Each row of a before or after table is a point. One or more steps were done to the points. Then noise was added and the rows were shuffled. The steps act on columns, c1 being the first. Name the steps. A step turns or swaps two columns, mirrors them in a line or flattens them onto one, adds a multiple of one to another, or multiplies or shifts one. Angles are multiples of 10 degrees, from the lower column toward the higher: turns from -170 to 170, lines from 10 to 170 but not 90. Use the fewest steps. Two steps may share a column if one is a turn and the other turns, adds or multiplies; they go together, in the order done. Otherwise the lowest column goes first.

Before (14 x 3):
0: -15 -15   4
1:  -1 -11  -6
2: -11 -19  20
3:  23   4  -2
4:  20   4 -15
5: -12 -11 -12
6:  19   2  -9
7:  -9 -23  -3
8: -12 -20 -20
9:  18   3  -5
10:  -3 -15 -14
11:  -3 -15  18
12:  25  -1 -14
13:  30 -11   9
After (14 x 3):
0:  46   4  -5
1: -22 -16  33
2:  36   1  -7
3:  50  -8 -11
4: -30 -19  15
5:  38  -2  -9
6:  60 -11  17
7: -17 -33  16
8:  -6 -28   0
9: -24 -38  -1
10:  -2 -18   4
11: -24 -22  -1
12:  40  -2 -16
13:  -6 -12  27
Steps: multiply c1 by 2; multiply c2 by 1.6; turn c2 and c3 by -30 degrees

Before (8 x 8):
0: -16  38   3 -16 -15  17   7  21
1:   6  24   0   6  -5  21  -9  19
2:  24 -26   3 -10   8  -5  11   0
3:   2 -13   6 -23   3  -2 -16 -10
4: -14  24 -13   5   1  20   6  13
5:  -7   6   4  -1 -17 -11   4   2
6:  18 -12 -13 -15 -11   2   1  -6
7:   2  29   0  -3  -3   5   7  -4
After (8 x 8):
0:   5 -37  35 -10 -31   4  10  -1
1: -13  38 -32   5   1 -22  -9  20
2:  -8  44 -37  -2   2  -5   7  -3
3: -33 -28   5 -14  -2  -1   2  -7
4: -24  60 -46 -17  33 -17   7  21
5: -32  11  -4   0  28  12   5   2
6:  10  28 -42   4  11 -21   7  13
7:   4 -16  22 -23  -5   2 -16 -10
Steps: multiply c5 by 2.5; turn c1 and c5 by -120 degrees; multiply c2 by 2; turn c2 and c3 by -40 degrees; multiply c6 by -1

Before (11 x 12):
0:  -9 -17 -26 -52   4  35  11  -7  -2  30  15 -32
1:  12  -9  15 -48   6   2 -31   3 -22  27  -2  16
2:  15  -8  18   4   6  51  14 -25  26   0  18 -13
3:  20   9  15 -25 -33 -22 -25  31 -16 -29  -2  -4
4:  30  38   9  11 -26   4  26  42   7   3 -39  20
5: -25  -6  -6 -36 -31  11  -9  -5 -17  16 -16  -9
6:   4 -17  -3 -25 -18  28  -5  -4  16  40  36  20
7:  15  -4  17 -15 -21  -9 -32  44  13 -12 -31   4
8:  -8  17  16 -31  -5   8 -37  42 -19  -5  -4  11
9: -12 -12 -23  -5  17  14   9  -6  -9  13   2  -6
10:  30  36  -6  11  27  28 -32 -22  32 -16   3  -8
After (11 x 12):
0:  62   6 -23  34 -32  -7 -25  31   1 -14 -15 -16
1: -19  -2  26   2  28  -4 -33 -15 -22 -19 -20   7
2:  15  -5   3   4   6  27  15 -25 -31  -2   0  12
3:  29   7  -1 -21 -25  -2  24  47 -11  -2 -46 -12
4:   1   7 -24  21  -4  26 -37  44   5  10   5 -24
5:  58  -1  12  -9 -17  14  -5  -7  -8  49  22 -19
6:  -1  -1  19  44   3  38  12 -10  17  53  16  12
7: -31  -1  12   1  18  21   8  -7  22  14  10   6
8:  18  -2  -5  26 -31  30  -9  -7  16  32   9  -4
9:  -2   0 -26  15   6  23 -31   2   7  48  -9 -29
10:  17   6  -4  15 -21 -23 -32  42 -22  -2 -33 -14
Steps: turn c1 and c11 by -50 degrees; add -1.5 times c5 to c1; flatten c2 and c8 onto the line at 80 degrees; add -1 times c9 to c6; turn c3 and c9 by -140 degrees; turn c4 and c10 by -30 degrees; turn c4 and c12 by 150 degrees

Before (10 x 20):
0: -13  -4 -13 -12  16   7   1  12   8   0  -5  -3  10   0  -2  -1  14  10 -16 -14
1:  -8 -21 -15   6  15  13  -9  10  -3 -10 -14  -1   8 -10  -5   8   1   7 -17 -19
2:  21  13   8   6  -8 -13   5   1  -3   5  15  -5   7  -6   2   0   6  10  12  12
3:  23   5  16  -7  -2 -17   5  -9   1  -4   1  -5  10  -6 -11  -6  12  -7   4   1
4:  18  11  13 -15  -4 -11  -6  -2  -3  -2   6  -3   5  -9  17  -5  -3 -11  11   3
5:  -2  -5 -18  11  13   5 -18   7  -7  10  -1   5   7   3  -7  -8  14  -2  -9 -23
6:  15  -3  10  -1  -9 -11   8  -5  -7  -3  -5  -6  12  13   7 -14   4  -3  14  12
7:  16   9  19  -1  -1  -8   5  -9  -1   4   0  19   6   5   1  -9  -6   1  12   6
8:   5  13   9   3 -15 -15  -2 -11   0  -6  -6   5   4  -8   4 -14   9   2  12   7
9:  -9  -9 -19  -4  20   8   7  22  -2   0 -26  -1   9 -13 -14  -7   2  -5   0  -3
After (10 x 20):
0:  23   9   8   5 -23 -15   5   2  -2  12  15  -3   7  -9   0   0   6  11  21  11
1:  -9 -26 -15   6  44  12  -8  11  -1 -26 -15  -1   9  -1  -6   9  -1   8  -8 -18
2:  18   7  14  11 -14 -10  -8  -2  -1  -7   5  -2 -10 -12  17  -4  -3 -11  23   4
3:  16   0  11  14 -28 -10   7  -5   1  -8  -5  -4   4  13   7 -15   4  -4  22  11
4:   5  10   7   3 -46 -14  -2 -11  -3 -16  -7   4   3 -12   4 -13   8   2  22   6
5:  -3  -4 -18   7  39   5 -18   7   3  24  -2   7  14   6  -6  -9  16  -2   2 -23
6: -10 -13 -19  10  61   9   7  22  -3  -1 -26  -2   0  -9 -15  -8   3  -6  11  -1
7: -14  -3 -11   9  48   8   1  13 -10  -1  -4  -3 -10   2  -1  -1  15   9  -7 -14
8:  24   3  17   9  -7 -17   3  -8  -6 -11   2  -3  -4  -5 -10  -7  12  -6  14   1
9:  15  10  19   6  -2  -7   6  -8  -2  10   0  18   1   2   0  -9  -6   0  24   7
Steps: turn c2 and c14 by -20 degrees; turn c9 and c13 by 150 degrees; turn c4 and c13 by 110 degrees; multiply c5 by 3; multiply c10 by 2.5; shift c19 by 10
